Every row gives one point. The points of each table are mixes of a few directions, plus a little noise. How many directions does each table use, and how many do they share? Where both have some left over, give the other angles between the two spaces (their principal angles), to ten degrees, smallest first.

First (5 x 2):
[[ 34 -47]
 [ -3   3]
 [-34  47]
 [-31  42]
 [ 33 -46]]
Second (4 x 2):
[[  2  -5]
 [-11  14]
 [-38  50]
 [ 45 -60]]
Directions: first 1, second 1, shared 1

First (7 x 3):
[[-11  17   8]
 [ 12 -18  -9]
 [ 24 -37 -17]
 [-20  31  14]
 [ 20 -30 -14]
 [-11  17   8]
 [-14  21  10]]
Second (7 x 3):
[[-34   5   4]
 [-36   5   4]
 [ 17  -2  -2]
 [ -9   1   1]
 [ 23  -3  -3]
 [ 60  -8  -7]
 [-21   3   2]]
Directions: first 1, second 1, shared 0; angles 50

First (6 x 4):
[[-19   2   5  -6]
 [ 60 -26   7 -35]
 [-13   4   0   2]
 [ -4  47 -11  15]
 [ -4  -8  -9  29]
 [-20 -18   8  -7]]
Second (6 x 4):
[[-11   6   9 -23]
 [ 17 -18   5 -16]
 [-41  46 -11  31]
 [ 26 -27   2  -8]
 [ 38   1  -9   8]
 [-29  -7   3   7]]
Directions: first 3, second 3, shared 3

First (7 x 8):
[[ 14  -9  -3  -1  -1  15 -22   1]
 [  5  18  -1 -13  10 -17   2 -14]
 [-36  -8   7  22 -13  -8  47  18]
 [-38  18   7   8   1 -36  60   1]
 [ -7  -8   1   8  -6   5   6   8]
 [ 21  -9  -3  -7   0  18 -33  -2]
 [ 41  -3  -8 -19   8  22 -58 -13]]
Second (8 x 8):
[[-12   6 -12  16 -26 -14  29  34]
 [-25  35   4  -8 -21 -23  19   5]
 [  8  -9   1   0   9   8  -9  -6]
 [ 26 -32   3  -2  31  27 -31 -23]
 [  2  -7  -6   9  -6   1   7  14]
 [-23  26  -7   7 -32 -24  32  28]
 [ 28 -35   2   0  31  28 -30 -20]
 [ -4  17  15 -22  13  -1 -17 -32]]
Directions: first 2, second 2, shared 0; angles 40, 40

First (7 x 9):
[[ -8 -24 -45   5 -37 -23  37  -8   4]
 [ -3  14  38   5  29   1 -15  37  24]
 [ 15   8  33  30  37  -7 -11   8  33]
 [-16 -11 -43 -18 -40 -18  17   8  -9]
 [  4  10  27 -29  -3  48   8 -53 -12]
 [  1   3 -45 -14 -25 -22 -19  -9 -19]
 [  7   0  35  21  39  19 -17  17 -20]]
Second (7 x 9):
[[ -3 -11 -12 -18  -8 -16   3  12  10]
 [-11  -6  21  37  14   3  24   8  28]
 [ 20 -57  15  28  50  -5   1 -27  -7]
 [ 42  -4   6  -9   5   7  13 -14  -8]
 [-29 -21  16  42  23  -5   9   6  24]
 [-16  39 -21 -34 -39   0 -15  16  -8]
 [ -3  60 -25 -46 -45  16 -34  -1 -38]]
Directions: first 5, second 4, shared 2; angles 60, 70
